Every row gives one point. Any point is a mix of the corners, with weights that add up to 1. It lies inside the corners' shape when no weight is negative. Say inside or outside, and name the corners with a negative weight.

Corners:
(1): [ 15 -45]
(2): [-24   1]
(3): [36 38]
Points:
[ -9 -36] => outside (3)
[ 26 -45] => outside (2)
[-13   4] => inside
[-13  -8] => inside

Corners:
(1): [ -6  10 -25]
(2): [-13  40  15]
(3): [31 57 10]
(4): [-28 -62  33]
Points:
[-11  31  10] => inside
[-2 39 13] => inside
[-28 -43  24] => outside (3)
[-24 -46  27] => inside
[ -6  10 -20] => inside
[10 21 27] => outside (1)
[ -6  10 -19] => inside
[17 34  9] => inside

Corners:
(1): [ 32 -31  60  72 -36  15]
(2): [-27   8  22  -1  34  -4]
(3): [  5 -24  36  34 -44  24]
(4): [  6  26   0  36   2 -50]
(5): [ -8 -18  11  34  19  19]
(6): [ 18  -2  19 -41 -13  77]
(7): [  2   1 -25 -50  30 -16]
Points:
[  1  16   1  -4  -6 -16] => outside (1, 5)
[  5 -20  29  32  -3  23] => outside (4)
[ -5  -6   4  15  18 -13] => outside (6)
[ 16 -16  25  28 -23  20] => outside (2)
[ 14 -12  31  15 -21  19] => outside (5)
[-12 -11  38  73 -13 -17] => outside (6, 7)

Corners:
(1): [-18 -22  12  -9  43  44  27  -7]
(2): [ 10 -32   3 -82  54 -10  27 -30]
(3): [ 28   0 -25  57 -46  66 -36  25]
(4): [ 41  70 -49  77 -25  66  11  29]
(5): [-28  53  22  36  37  15  25 -40]
(6): [ -1 -10  22 -39   7  22  28   5]
(7): [-10 -36  39  -9  45  -9  20   4]
(8): [-17 -25 -22 -44  39   2  -1  20]
(9): [-31 -25 -21   9   9   4  28 -26]
Points:
[ -3 -11 -23 -17  21   4  21   7] => outside (1, 3, 5)
[-1 11  8 29 12 35  7  7] => outside (2, 9)
[-3 -1 -2  8 25 20 15 -6] => outside (6)
[-15 -23  12 -35  53   2   4  -5] => outside (4, 6, 9)
[-17 -13   9 -20  42  -8  17 -29] => outside (1, 4, 6)
[-3 -1 -9 12 16 28 12 -7] => outside (6)
[-12 -16   2 -12  23  22  24  -9] => inside
[-11 -15   9  -6  26  12  13 -11] => outside (4)

Corners:
(1): [ 45 -33  -1 -31 -57 -45   6  44  29  25  13]
(2): [  1  19  28  17  40  34  -5   8 -10   9  -7]
(3): [ 31  -1   0 -31   4 -16  36 -21 -21  43  -7]
(4): [-20  29 -39  -5 -19 -20  15  28  -1  27 -32]
(5): [ 24  -9  40  44 -49  30  18 -22  32   1 -26]
(6): [ 35  66  50   1   2 -16  42 -41 -14  -9  -5]
(7): [-30 -35 -17  17 -21  18 -20  25  54 -20  29]
(8): [-12  25 -47  28 -57  16   4  29 -21 -16 -52]
(9): [-24  52  32   5  93  18  25 -16  26 -42 -32]
(10): [-49  -6  29 -22 -16  62 -37 -18 -47  18 -26]
(11): [-55 -22  29  36  12  37 -19  -5 -50 -18  -4]
(12): [ -4  -8  25 -36  -3  12 -76   3 -47  48   2]
Points:
[  8  16  17   7   6   7  12  -4 -11  11 -19] => outside (7, 10)
[ 15  15  -3 -21   9 -16  12   0 -27  29 -12] => outside (5, 7, 10)
[ -1  19   1   9 -13   5  17   7  -7   4 -26] => outside (7, 12)
[-15  15  18  18  18  20   2  -6  -6  -9 -14] => outside (1, 10)
[ -6   1   9  -3 -19  14 -16   3 -19  17 -12] => outside (9)
